Each row of a before or after table is a point. The points were changed in one or more steps. Then noise was added and the rows were shuffled. The steps act on columns, c1 being the first. What was done? A step turns or swaps two columns, mirrors them in a line or flattens them onto one, adds a multiple of one to another, or multiplies or shifts one. Angles are multiples of 10 degrees, from the lower column toward the higher: turns from -170 to 170, lines from 10 to 170 but not 90. Use the fewest steps. Two steps may share a column if one is a turn and the other turns, adds or multiplies; they go together, in the order done. Otherwise the lowest column goes first.
In the rows, zero is written as 128.

Before (14 x 2):
[[119 163]
 [162  87]
 [137 153]
 [122  81]
 [136 172]
 [138 120]
 [109  99]
 [132 158]
 [116 119]
 [ 69 134]
 [141 208]
 [ 94 203]
 [ 63  48]
 [128 169]]
After (14 x 2):
[[ 74 136]
 [ 17 129]
 [ 61 127]
 [ 43 129]
 [ 92 129]
 [ 13 128]
 [ 84 127]
 [ 92 128]
 [ 65 129]
 [ 72 128]
 [114 127]
 [ 76 129]
 [ 88 122]
 [ 86 120]]
Steps: shift c1 by -50; multiply c2 by 0

Before (14 x 6):
[[142  84 143 124 151 159]
 [129 126 108 130 107 139]
 [115 124 119 152 108 132]
 [133 134 148 109 119 116]
 [151  92 141 123 145 126]
 [111 124 128 147 102 121]
 [139 143 123 153 104 109]
 [130 162 152 112 141 110]
 [117 135 136 100 143 124]
 [123 135 130 116 141 140]
 [129 151 133 107 147 122]
 [116 144 111 140 116 115]
 [124 132 133  97 152 120]
 [139 136 138 113 137 133]]
After:
[[128 128 119 113 109 142]
 [127 131 136 116 143 109]
 [155 131 109 114 106 155]
 [127 150 152 133 141  45]
 [159 126 148 118 119  94]
 [137 122 126 103 100 119]
 [122 144 133 133 146  87]
 [122  97 142 159 144 168]
 [135 136 138 137 137 129]
 [118 139 132 126 142 146]
 [122 127 134 126 151 106]
 [129 136 112 115 118  81]
 [109 105 144 155 152 249]
 [142 130 123 132 104  70]]
Steps: add 1.5 times c5 to c4; turn c1 and c4 by 60 degrees; turn c2 and c6 by -30 degrees; multiply c6 by 2.5

Before:
[[116 151 116 141 115 123 105 104 128 135 151 125]
 [139 123  80 120 121 119 137 148 141 151 115 138]
 [126 153  97 127 142 128 123 100 138 140 142 163]
 [159 131 117 115 111 118 132 131 113 142 106 133]
 [124 128 140  97 136 100 132 105 119 134 135 112]
 [117 153 129 130 125 113  85  94 139 138 110 111]
 [115 147 146 132 123 119  72 128 127 154 119 126]
 [176 137  90 138 173 104 138 119 127 133 160 119]
 [135 147 125 139 141 103 142 109 135 157 133 123]
 [127 154  64 135 133 122 140 153 115 139 110 155]
 [127 157 130 138 147 123 129 128 158  87 136 134]
 [120 155 118 133 134 195  86 120 123 134 124 113]]
After, 12 rows:
[[115 124 116 101 136  85 131 108 128 149 152 118]
 [145 125 197 148 133  89 139 156 120 132 118 150]
 [117 104 117  76 123  96  72 138 122 168 127 135]
 [109 104 135  87 125  71  86 101 137 161 123 122]
 [116 110 147 118 115 156 105 108 114 153 149 133]
 [113 106 146  90 134 251  87 123 128 142  81 122]
 [142 149 171 129 121  90 137 154 135 152 124 129]
 [159 134 167 149 173 135 138 121 172 141 168  91]
 [155 128 140 120 111  75 133 137  96 147 117 111]
 [131 112 137 153 142  89 143 120 148 182 148 119]
 [149 115 165 122 143 151 122 106 152 161 138 156]
 [132 100 137 140 146 130 129 115 177  67 138 133]]
Steps: turn c1 and c12 by -40 degrees; turn c2 and c3 by 160 degrees; add 1 times c7 to c4; add 1 times c5 to c9; turn c6 and c11 by -40 degrees; multiply c6 by 2.5; turn c8 and c10 by -20 degrees; multiply c10 by 1.6

Before, 11 rows:
[[130 113 205  98 153  95  62 105 120 122 183 129 131 120 102  83 109 164
  128 134]
 [ 73  68 166 105  93 179  85 143 108 176 175 135 131 120 119 109  87 116
  150 159]
 [123 164 112 128 180 141 116 113 169 157 147 154  99  91 152 132 137 102
  108 143]
 [ 99 126 114  92 127 127 121 117 144 126 141 160 146 103 153 142 100 153
  203 138]
 [ 97 171 144 106 172 195 107 140 157 127 168 120 119 147 116 161 162 151
  151 164]
 [124 107 117 117 164 106 104 145  92 126 180  86 116 134  82 190 167  87
   52 120]
 [110  98 122 122 214 141 138 136 136 105 115 132 111 120 118 109  79 186
   72 150]
 [112 163 139 118 144 150 110  93 114  63 146 120 163 189 135 159  87 123
  107 148]
 [ 86 112 136 123 184 131  88 139 160  75  96 104 115 146 154  97 140 146
  130 142]
 [ 56 125 217 160 114 124  88 124 159  95 146 134 127 165  89 136 163 138
  127 115]
 [ 71 144 122 122 178 169 120 104 156  81 108 113 163 129 130 142 103 139
  168 138]]
After, 11 rows:
[[198  89 217 159 125 124 138 125 111 179 148 112 124 163 123 136 170 145
  125 139]
 [167 151 114  91 144 124 135 117 102 135 146 147 145 103 135 143 110 148
  204 119]
 [139 155 113 128 150 143 157 115  92 113 148 151  98  93  97 129 149  77
  108 113]
 [146 113 121 122 231 139 104 135 106 137 115 127 112 121 155 108  83 119
   72 105]
 [159 152 137 124 182 132 122 138 102 195  98  88 110 145 149  97 148 107
  128 112]
 [177 131 121 120 173 171 103 103  94 168 108  96 165 130 110 143 116 102
  170 117]
 [184 109 163 105  95 179 189 144 134 114 172 115 130 119 186 108  83 140
  149  95]
 [153 125 145 107 177 195 145 139 113 142 166 108 121 149  84 161 168 119
  149  92]
 [127  99 204  95 171  95 178 105 130 175 182 130 133 117 138  85 107 141
  128 122]
 [120  80 116 118 130 106 144 147 175 145 177  88 116 134 142 191 152  72
   50 137]
 [142 141 139 120 140 150 102  92 129 190 146 114 163 189  95 160  83 113
  108 109]]
Steps: mirror c1 and c12 in the line at 80 degrees; turn c2 and c15 by -80 degrees; turn c5 and c18 by -40 degrees; turn c7 and c10 by -140 degrees; mirror c9 and c17 in the line at 80 degrees; multiply c20 by -1
